Rows are points. The points of each table are mixes of a few directions, plus a little noise. How many directions does each table use, and how many do they share? Where both have some left over, give the other angles between the two spaces (their principal angles), to ten degrees, smallest first.
In the rows, zero is written as 128.

First (6 x 3):
[[121 127 141]
 [ 84 128 211]
 [125 128 133]
 [142 129 104]
 [157 129  75]
 [140 128 106]]
Second (7 x 3):
[[ 36 139 131]
 [143 127 127]
 [147 125 127]
 [ 87 133 130]
 [143 126 127]
 [139 127 127]
 [201 119 126]]
Directions: first 1, second 1, shared 0; angles 60

First (6 x 6):
[[138 122 129  96  86 155]
 [116 134 126 163 174  99]
 [121 132 126 154 162 107]
 [133 125 129 112 107 141]
 [114 135 126 170 183  93]
 [145 119 131  72  55 175]]
Second (8 x 6):
[[ 79 143 168  54 144 143]
 [130 114 108 173 139 106]
 [125 111 105 182 145 100]
 [147 135 132 115 111 143]
 [117 123 125 140 139 118]
 [ 66 118 136 130 173  99]
 [182 140 124 119  86 158]
 [178 141 127 113  88 158]]
Directions: first 1, second 2, shared 0; angles 30

First (10 x 8):
[[ 97 141 111 111 128 139 100 121]
 [161 116 155 146 134 112 151 132]
 [ 75 141  46 104  87 169 131 145]
 [156 127 193 137 167  99 104 107]
 [103 139 115 115 130 137 104 121]
 [170 122 208 144 172  90 111 106]
 [103 131  73 119  96 153 145 145]
 [153 121 166 141 147 109 128 121]
 [ 95 135  70 115  98 156 135 142]
 [167 111 144 150 122 115 170 140]]
Second (10 x 8):
[[103 131  93 125 135 173 138 133]
 [127 160 123  92 137 142 105 151]
 [145 109 131 142  82  56 160 115]
 [145 159 146 116 121  96 117 135]
 [123  65  84  85  98 141 135 171]
 [132 107 138 156 112  91 149 101]
 [162 174 170 150 144 131 108 137]
 [167 185 168 154 134 124 114 140]
 [ 97 106 124 123 174 180 107 113]
 [ 81  84 103 140 145 146 146  85]]
Directions: first 2, second 5, shared 1; angles 30

First (11 x 11):
[[141  67 151 137  84 143 124 168 136 169 127]
 [127 127 126 106 149  92 116 136 139 113  67]
 [119 161 112 113 160 102 130 112 125  99 105]
 [127 127 128 129 125 130 132 130 124 131 133]
 [126 179 127 149 144 169 117  75 135 108 186]
 [117 200 108 133 165 140 132  73 119  89 170]
 [126 149 127 127 144 132 117 109 136 114 127]
 [129 157 134 136 144 150 102  93 150 111 139]
 [130  46 128 125  69 107 179 208  87 184 130]
 [134  64 135 134  77 127 160 185 103 175 141]
 [130 131 135 119 145 119  98 119 154 115  87]]
Second (8 x 11):
[[125 138 122 142 119 149 147 119 111 134 176]
 [120 166 111 140 137 145 150 101 105 116 185]
 [115 157 102 106 161  85 148 125 106  99 100]
 [126 133 127 126 135 124 125 125 130 124 120]
 [132 152 137 124 159 130  85  97 164 102  94]
 [149   8 166 121  62 116 118 215 149 194  64]
 [127 150 128 145 125 158 129 104 127 126 176]
 [128 117 130 122 126 118 124 137 133 131 108]]
Directions: first 3, second 3, shared 3

First (10 x 14):
[[132 116 103 153 133  93 123 110 116 121 181 116 120 125]
 [128 113 144  92 112 111 128  90 125 150 178 143  83 136]
 [148 113 133 122 152 169 125 123 114 122 124 154 146 116]
 [119 134 138 130 134 164 129 156 128 120  65 149 154 129]
 [154  86 138 169 107 136 123 124 122  47  96 139 142 156]
 [ 63 127 114 115 115  71 127 113 107 176 160 164  82 134]
 [137 164 130 135 144 171 133 175 149 125  61 101 177 114]
 [ 94 182 129 106  81  50 139 134 173 175 154  54  82 141]
 [178  95 137 116 151 168 123  96 114 112 166 146 133 117]
 [126 151 115 142 150 148 129 159 132 132  96 115 164 112]]
Second (10 x 14):
[[ 84 127 117 154 130 126 126 159 111 120  67 163 146 135]
 [ 83 128 116 153 130 127 125 159 112 121  69 164 148 132]
 [103 124 126 151 116 123 127 149 122 105  78 146 139 142]
 [241 118 169  85  93 123 134  61 180 102 235  30  83 140]
 [133 137 117 103 158 137 128 113 118 174 177 131 123 102]
 [138 122 136 134 111 123 128 126 136 107 117 117 126 140]
 [101 140 107 116 168 139 127 134 104 181 146 159 135  97]
 [100 133 113 127 152 134 125 140 110 158 122 155 138 113]
 [114 122 130 147 112 123 128 143 128 101  87 137 135 144]
 [185 122 148 109 109 126 131  97 155 112 179  79 107 136]]
Directions: first 5, second 2, shared 2

First (10 x 18):
[[161 124 151 123 125 130 140 136 109 138 156 132 138 143 116 120 136 123]
 [132 142 113  73 118 116 128 154 153 133 107 186 152 136  99 131 145 103]
 [145 120  85 129 111  86  67 199 184 180 100 168 102 126 191 108 147 150]
 [128 151 125 165 171 136  61 141 141 132 122 144 104 111 159 104 139 127]
 [ 86 142 118 110 120 138 142 114 153  98 105 132 138 102 117 142 123 115]
 [167 107 122 152 133 111  99 164 121 171 141 139 103 158 152 104 130 151]
 [ 99 114 150 174 143 166 167  76  90  94 151  71 112 130 109 129  93 144]
 [114 121 146 126  70 144 182 149 167 120 150 125 129  99 143 126 122 136]
 [146 107 119  82 142 114 161  97  68 132 118 134 155 193  49 146 117 117]
 [102 149 150 148 147 141 135  50  94  79 130  50 145  83 145 164 127 113]]
Second (10 x 18):
[[ 89 135  56 103 130  67  70 102 155 129  41  94 131  94 187 179 141 134]
 [122 129 117 125 128 119 119 124 132 128 115 123 129 123 137 136 130 129]
 [116 130 106 121 128 109 110 120 136 128 101 117 129 117 146 144 132 130]
 [102 133  79 111 129  86  88 110 147 128  68 104 130 104 168 163 137 132]
 [100 133  75 110 129  83  85 109 148 129  64 102 130 102 171 166 138 132]
 [161 121 191 149 127 181 179 151 104 127 204 158 126 158  77  83 117 123]
 [152 124 173 144 127 166 164 144 111 128 183 149 126 149  92  96 120 125]
 [141 126 152 136 127 148 148 137 119 128 157 140 127 139 109 111 124 126]
 [167 120 201 153 127 190 188 155 100 127 217 163 125 163  68  75 115 122]
 [129 128 130 129 128 130 130 129 127 128 131 129 128 129 126 126 128 128]]
Directions: first 6, second 1, shared 1

First (10 x 24):
[[115 143 151 106 165  91 113 114 143 179 147 126 144 132 117 147 144 156
  137 108 120 127 116 131]
 [130 123 137 178  85 165 162 138  96  59  67 119 104 110 131 109  97 107
  140 134 121 150 111 110]
 [131 116  91  87 150 114  91 133 150 157 185 140 140 141 140 135 151 126
  108 154 144  97 161 147]
 [127 129 105  94 144 115 104 126 138 153 176 129 143 128 137 146 146 133
  117 154 137  97 157 128]
 [ 86 112 151 194 113 143 138 145  74  36  53 103  93  95 147 107 109 123
  160 154 106 173  70 114]
 [124 123 112  87 161 100  89 127 154 177 179 140 143 143 132 138 152 139
  119 134 136 110 145 150]
 [117 138 140 170 102 143 162 126  85  68  83  98 118  90 142 143 109 127
  144 158 115 129 118  82]
 [156 164 190 133 129 121 170 104 154 190  98 140 137 149  77 126 115 147
  141  30 116 158  97 127]
 [122  97 116 148 113 153 119 153 123  80  99 142 103 137 137  86 118 105
  126 133 133 155 113 158]
 [176 138  92  81 120 137 132 119 167 180 190 146 153 152 120 141 135 118
   96 121 153  79 195 133]]
Second (8 x 24):
[[162 163 106 160  98 129 173 114 134 115 144 120 137 121 161 182 126 162
  111 148 175  96 152  84]
 [140 123 110 133 127 125 121 135 156 132 145 152 121 151 145 125 136 141
  113 118 162 136 124 153]
 [118  98 139 129 123 151 115 145 122 106  93 141 108 137 107  74 115  93
  137 106 105 163 108 162]
 [114  94 171  85 162 127  87 139 159 183 109 167 116 170  66  48 127  95
  140  41  87 187  89 207]
 [125 124  83 157 110 132 128 139 113  72 144 118 121 111 183 157 134 141
  115 195 163 105 144 106]
 [173 180 134 154  96 131 195 100 134 141 128 115 147 120 131 182 116 159
  119 115 157  98 150  73]
 [ 97 137 163  86 166 102 109 111 104 174 134  97 152 104  94 139 136 122
  152 132  70 112 131 107]
 [ 95 104 119 119 142 126  96 140 102 102 127 114 122 110 138 117 134 111
  137 169 105 127 126 131]]
Directions: first 4, second 4, shared 3; angles 60

First (9 x 32):
[[126 142 140 142 125 111 130 111 114 121 168 132 134 116 119 122 104 134
  118 160 145 117 126 114 114 136 130 132 118 132 126 133]
 [167  43  28 127 107 157 102 167 158 133  60 123 159 139 183 178 222  77
  150  11  58 155  76 170 151  85 147 115 157 117  86  97]
 [166  97  69 195  87  81 104  90  95 102 242 138 190  86 148 156 120 100
  108 145 132 102  57 110  84 117 159 129 119 136  72 118]
 [160  96  74 178  96  96 107 104 107 109 206 135 178  98 149 154 132 102
  116 128 123 111  70 119  97 116 153 127 124 133  82 117]
 [112 145 156 102 144 144 138 140 139 137  89 124 103 143 117 115 126 141
  134 128 130 136 158 133 144 134 116 129 130 126 151 134]
 [115 144 152 111 140 137 136 134 134 135 106 126 109 137 118 116 121 140
  131 134 134 132 150 128 138 135 119 129 128 127 146 134]
 [101 164 179  99 151 140 145 134 135 138  98 124  93 143 105 103 106 154
  130 151 145 133 172 125 141 144 109 131 124 127 163 141]
 [102 167 182 102 150 137 145 130 131 136 106 126  94 141 103 101 101 155
  129 159 148 130 172 122 138 146 110 131 122 128 162 142]
 [102 156 173  92 153 149 144 143 141 141  78 124  90 148 110 107 120 150
  135 135 136 138 172 132 149 139 109 129 129 125 163 137]]
Second (8 x 32):
[[168 134 132 157 116  98 132 135 141 143 142 125 134 148 137 155 129 131
  164  85 137 131 113 162 135 122 146 103 135 131 156 114]
 [ 69 137 120  87 156 158 126 135  90 117 141 138 147  98 144  82 140 125
  112 192 145 110 161  80  79  96  98 159 107 125  60 145]
 [ 70 109 125  86 139 176 121 111 116 101  92 131 106 101 105  93 119 122
   59 191 102 126 146  81 140 157 107 170 123 120 102 148]
 [224 125 140 198  90  68 132 133 176 157 134 119 118 175 124 196 119 134
  186  19 128 148  84 209 177 148 172  68 156 132 220  94]
 [133 145 128 131 135 114 131 145 117 138 155 132 150 131 150 126 142 130
  161 126 151 120 132 131  96  93 125 121 121 132 109 124]
 [175 142 131 160 119  90 133 145 136 152 155 128 144 151 146 155 136 130
  183  79 151 130 112 167 120 105 145  97 134 131 150 112]
 [ 84 120 125  96 140 160 125 119 114 110 113 132 120 105 118  99 125 124
   88 173 116 124 144  92 125 137 111 158 121 123 102 145]
 [ 98 108 126 105 128 160 123 105 131 106  91 126 104 113 102 112 115 125
   73 159 101 135 134 102 155 162 119 151 130 124 128 139]]
Directions: first 2, second 2, shared 0; angles 70, 70

First (10 x 32):
[[128 120 141 141 120 117 137 121 137 148 123 130 121 126 141 104 134 125
  139 111 137 116 142 109 109 116 129 129 119 117 143 116]
 [127 118 125 122 138 131 109 122 125 127 121 125 128 124 122 123 124 132
  130 120 133 134 132 134 118 109 130 125 119 129 134 128]
 [155 115 124 130 146 130 137 134 119 115 116 116 126 111 113 160 124 107
  109 122 119 137 130 162 138 141 135 121 146 149 114 138]
 [125 116 126 133 132 120 129 123 130 140 122 120 123 126 133 120 129 121
  131 114 132 126 140 130 116 120 131 127 127 123 137 119]
 [119 132 127 110 124 121 117 138 106 123 123 127 128 132 121 136 130 102
  130 123 120 133 113 125 119 135 128 133 133 127 141 122]
 [159 130 146 140 124 120 151 145 115 119 112 125 121 119 119 152 132  98
  117 121 114 122 126 139 139 154 136 131 147 141 120 143]
 [102 139  94 130 132 130 129 134 134 122 147 109 136 152 130 146 121 154
  123 160 118 140 130 149 163 151 129 137 148 123 108 141]
 [104 125  99  85 145 161 109 111 140 118 165 146 147 119 128 126 124 149
  122 147 142 150 102 128 116 109 106 103 106 133 123  90]
 [134 133 154 142 113 122 129 124 133 140 118 141 121 129 136 102 133 130
  141 116 136 112 134 100 115 114 129 134 113 118 142 131]
 [128 151 144 148 109 130 133 129 140 128 134 143 128 144 136 112 129 159
  137 146 129 113 129 102 148 132 127 140 121 120 119 152]]
Second (11 x 32):
[[129 128 129 129 127 128 134 129 130 129 130 129 128 127 130 129 129 126
  127 128 128 127 128 127 128 132 127 127 129 128 127 125]
 [114 126 119 119 138 129  66 123 109 115 105 121 130 143 108 120 117 153
  139 126 133 140 130 134 124  89 138 140 113 124 139 163]
 [134 129 132 132 124 127 156 130 137 134 138 131 127 121 137 132 133 117
  123 129 126 123 127 125 130 146 123 122 135 130 123 112]
 [125 128 126 126 130 128 116 127 124 125 123 127 128 131 124 126 126 133
  130 128 129 130 128 129 127 120 130 130 125 127 130 135]
 [130 128 130 130 126 128 139 129 131 130 132 129 128 125 132 129 130 124
  126 128 127 126 128 127 129 135 126 126 131 129 126 122]
 [155 131 146 146 109 125 249 139 166 153 172 142 124  99 168 144 149  79
  107 132 119 105 124 116 136 203 108 105 157 135 106  59]
 [132 128 131 131 125 128 146 130 134 132 135 130 127 124 134 130 131 121
  125 129 127 124 127 126 129 139 125 124 132 129 125 117]
 [121 127 124 123 133 129  97 125 118 122 117 125 129 136 118 124 123 140
  133 127 130 134 129 131 126 109 133 134 121 126 134 146]
 [120 127 123 122 134 129  91 125 116 120 114 124 129 137 116 123 122 143
  135 127 131 135 129 132 126 105 134 135 119 126 135 149]
 [124 128 125 125 131 128 109 126 122 124 121 126 129 133 122 125 125 136
  131 127 129 132 129 130 127 116 131 132 123 127 131 139]
 [123 127 125 124 132 129 104 126 121 123 119 125 129 134 120 125 124 138
  132 127 130 133 129 130 127 113 132 133 122 127 132 141]]
Directions: first 6, second 1, shared 1

First (11 x 32):
[[ 71 162 123 122 140 155 172  87 142 152 133 142  99 102 137 108 121 108
  108 115  92 119 107 109 115 143 129 121 111 140 120  94]
 [132 141 143 108  78 198 131 130  71 163 131 134 112 136 165 109 123 103
  161 122 120  97 180 130 105 136 165 161 165 129  71 144]
 [180 117 130 132 146  61  86 168 167 106 139 131 167 129 129 131 143 152
  146 173 149 176 138 140 193  93  98 120 115 141 159 162]
 [172  70 139 187 167  61  96 156 161  92 108 164 152 130  91 137 125 144
  140 140 181 169  95 161 180 128  91 132 123  76 166 207]
 [ 38 106  68 163 184 116 207  93 109 101  99  92 140 112  89 116 129 160
   41  51  88  67  63 120  66 155 108 105 149  94 142 112]
 [166 102 150 119  80 172  93 138  82 125 116 114 111 170 116 167 119 116
  152 114 164 105 151 138  84 143 166 145 147 112 108 120]
 [171 130 120 112 155  59 104 166 170 114 142  99 163 133 146 129 142 158
  133 170 119 168 144 121 167  82 101 106 115 162 173 119]
 [ 88 135 103 128 117 131 130 110 113 101 135 121 151 114  91 144 147 142
   93 107 138 106 104 136 124 141 125 120 123 129 112 126]
 [114 166 137 101 101 159 127 112 128 147 147 137 112 117 142 127 131 109
  136 141 120 131 142 118 133 130 143 131 112 156 105 100]
 [149 145 139 107 128 126 127 142 141 152 138 122 120 131 166 113 124 120
  150 155 108 144 158 115 137 107 131 128 127 152 133 113]
 [127 132 157 129 114 172 135 108 126 156 121 149  80 135 136 130 106  93
  148 123 130 127 127 123 105 149 149 141 122 118 119 110]]
Second (11 x 32):
[[103 131 119 126 132 144 140 130 134 141 126 132 125 127 157 107 103 140
  141 141 131 121 123 117 121 134 117 129 127 116 129 152]
 [119 129 125 126 131 134 133 128 132 134 128 131 127 126 142 120 116 134
  133 134 129 127 126 121 126 132 125 128 126 121 128 138]
 [ 99 131 121 126 132 144 141 130 133 141 127 134 124 125 162 106  99 142
  142 144 131 121 121 116 122 133 116 132 129 114 129 157]
 [102 132 120 124 132 144 141 130 132 141 125 134 124 125 160 106 100 141
  141 142 129 121 123 115 122 132 117 130 129 115 129 154]
 [207 122 149 135 117  79  91 124 115  91 135 115 139 135  36 193 214  88
   89  86 120 149 147 165 146 112 162 121 129 167 126  50]
 [156 127 134 132 122 111 114 125 123 115 130 124 132 133  91 154 159 114
  114 111 124 136 135 140 136 122 140 126 128 144 127  99]
 [190 125 143 135 120  90  98 124 116 101 133 117 135 134  56 178 193  97
   98  94 122 144 145 158 143 114 153 121 127 158 125  66]
 [ 69 133 114 125 138 164 157 131 139 156 124 140 121 123 198  81  66 157
  157 157 135 112 112 100 113 140 104 133 128 100 129 186]
 [ 77 131 115 124 135 159 152 131 137 153 124 138 121 124 189  85  72 154
  154 154 133 113 114 104 116 138 105 132 130 102 131 182]
 [226 120 153 136 115  66  80 122 110  80 134 110 141 139   7 209 236  79
   78  74 117 155 155 176 152 108 171 120 130 177 125  27]
 [ 60 133 110 122 136 170 163 132 140 160 123 141 119 121 210  71  53 164
  162 164 134 110 110  94 111 141  98 133 127  94 130 199]]
Directions: first 6, second 1, shared 0; angles 50

First (10 x 32):
[[146 147 116 115  68 122 148 118 126 151 122 146 134  83 114 120 104 116
  103 110 159  98 156 164 147 107 163  97 156 127  99  93]
 [131 107 158 153 167 157 143 146 135  90 125 106  86 172 124 121 149 124
  126 124 109 215 109  96 117 158 102 127  93 118 130  83]
 [115 114 138 107 208 139 106 175 158 141 127 139 125 141 101 149 156 129
  106  57 128 130 173 129 114 151 146 173 120 115 129 113]
 [103 131  64 143  64  66 116  51 100 110 130 115 137  80 151 104  92  98
  184 224 151  86  74 147  90  80 116  89 158 112 163 160]
 [175 127 190 134 155 180 139 182 143 144 129 140 131 168 119 143 149 164
   87  66  93 159 156 101 174 150 127 146 107 150 108 129]
 [ 74 134  92 111 136 112 134 102 121 106 125 109 108 128 136 133 133 105
  148 162 158 136 113 143  99 146 124 132 125 107 124 100]
 [117 107 120 143 163 112 104 124 132 113 131 121 124 135 130 123 134 122
  155 142 116 135 108 112  97 122 112 139 123 118 161 150]
 [198 145 124 156  44 123 129  90 120 146 136 149 169  91 144 140 100 151
  129 158 120  90 108 132 168  71 128  85 177 131 137 169]
 [ 94 144 113  98 185 136 105 133 137 136 140 126 158 163 153 188 160 162
  139 135 125  98 126 120 136 159 114 190 128 125 132 182]
 [126 125 165 122  92 130 157 160 107 146 113 131 107 121 108  61 102 107
  103  99 120 132 158 135 141 135 148 102  93 172  96 105]]
Second (8 x 32):
[[ 99  88  93 124  88  57 101 114 103 122 139 129 121 127  95 158  38 158
   93 108 118  52  68  97  29 141 124 210  60  81 186  73]
 [ 37  95 108 142 137 134 160  78  55 167 103 168  63 204 133  63 113 114
  189 165 122 208  92 152  89 190  80  76  66 165  83  71]
 [179 165 142 111 121 136 122 123 159 137 117  92 127 115 154 119 127 120
   97 126 118 136 151 114 147 112 145 141 138 121 140 138]
 [174 146 142 123 124 131 113 139 156 115 128 113 149  99 122 130 162 113
  105 134 132 120 143 120 148 131 142 128 158 138 140 144]
 [124 137 142 131 147 152 153 164 145  99 142 108 136 114 145 140 135 131
  143 115 136 133 152 138 175  71 143 114 158 113 111 168]
 [145 135 146 134 128 135 132 150 144  99 132 110 140 101 121 114 164 103
  126 142 139 134 141 128 153 124 137 107 153 144 126 146]
 [110 117 114 129 149 139 129 129 122 153 140 159 139 149 137 173 109 172
  144  95 126 110 132 140 137 103 126 143 134 102 118 143]
 [154 136 137 131 134 142 116 127 139 133 125 145 147 118 119 126 178 116
  126 140 133 136 141 135 148 156 127 108 159 158 122 138]]
Directions: first 6, second 5, shared 1; angles 60, 70, 90, 90

First (9 x 32):
[[ 98 168 132 146 102  66 228 180 131  78 152 118 121 142 111 124  44  78
  149  90  51 131 109 119 167 104  90 114 105 132 142 152]
 [132 162 121 119 108 148 158 117 121 106 178 168 133 114 162 137  90 122
  113 164 126 123 140 145 152 133 148 100 121 116 130 107]
 [149 122 134 142 113 129 142 127  85 143 105 178 145 121 162 124 128 150
  139 132 120 149 127 111 139 140 121 142 114 101 161 108]
 [130 109 103 119 140 146  85 116 159 130 108  96 113 131 103 118 167 134
  130  97 147 144 127 141  78 111 138 143 186 154 108 143]
 [154  70 155 167 145  93 110 144  96 178   8 126 141 158 127  95 183 162
  180  50 117 157 115  72  85 123  75 209 128 108 165 137]
 [ 85 144 135 104 137 121 123 132 149 123 201  88 118 114  99 163 103  97
   88 206 133  76 117 147 193 155 151  61  69 151  95 134]
 [122 101 116 114 145 140  78 118 136 148 117 101 120 116 106 140 166 137
  115 147 151 133 114 136 123 140 142 122 131 150 117 138]
 [135 166 140 116 129 159 133 105 153 101 181 136 134 143 151 123 108 125
  112 146 156  82 172 147 115 117 147 113 140 110 101 106]
 [148 110 114 126 129 152  97 112 122 142 103 144 128 120 139 125 160 150
  131 119 146 155 127 131  97 127 138 146 157 129 134 123]]
Second (8 x 32):
[[123 116 144 156 121  80 167 162 107 132  84 126 132 143 117 116 113 122
  160  86  86 144 106  95 140 123  85 155 104 121 155 145]
 [174 149 108 128 102 176 142  97 100 115 128 209 144 118 195 112 124 158
  133 124 143 163 160 140  93 118 147 149 174  93 150  91]
 [132 111 154 130 144 127  99 121 121 157 115 119 137 136 129 131 151 141
  124 146 151  96 134 111 136 143 126 131  94 115 123 121]
 [ 99 122 118 132 120  92 152 158 120 128 131 110 118 112  98 147 105 104
  128 139  89 145  86 124 176 139 116 105  97 150 140 151]
 [116  92 117 126 144 116  88 135 136 152  94  84 114 125  87 136 167 130
  130 119 132 142 101 126 121 132 125 133 132 158 123 153]
 [115 187 122  92 123 169 136 103 174  79 233 122 119 124 138 142  87 104
   86 178 156  76 167 178 134 120 172  74 144 132  79 113]
 [117  99  74 128 103 120 133 146  92 138 104 146 112  76 112 153 130 126
  134 142  91 208  66 135 166 147 130 111 132 163 164 147]
 [151 150 185 131 159 146 105 104 170 122 133 105 143 188 145  91 145 142
  129  90 175  48 201 120  59  99 122 164 148  89  89 108]]
Directions: first 5, second 5, shared 5
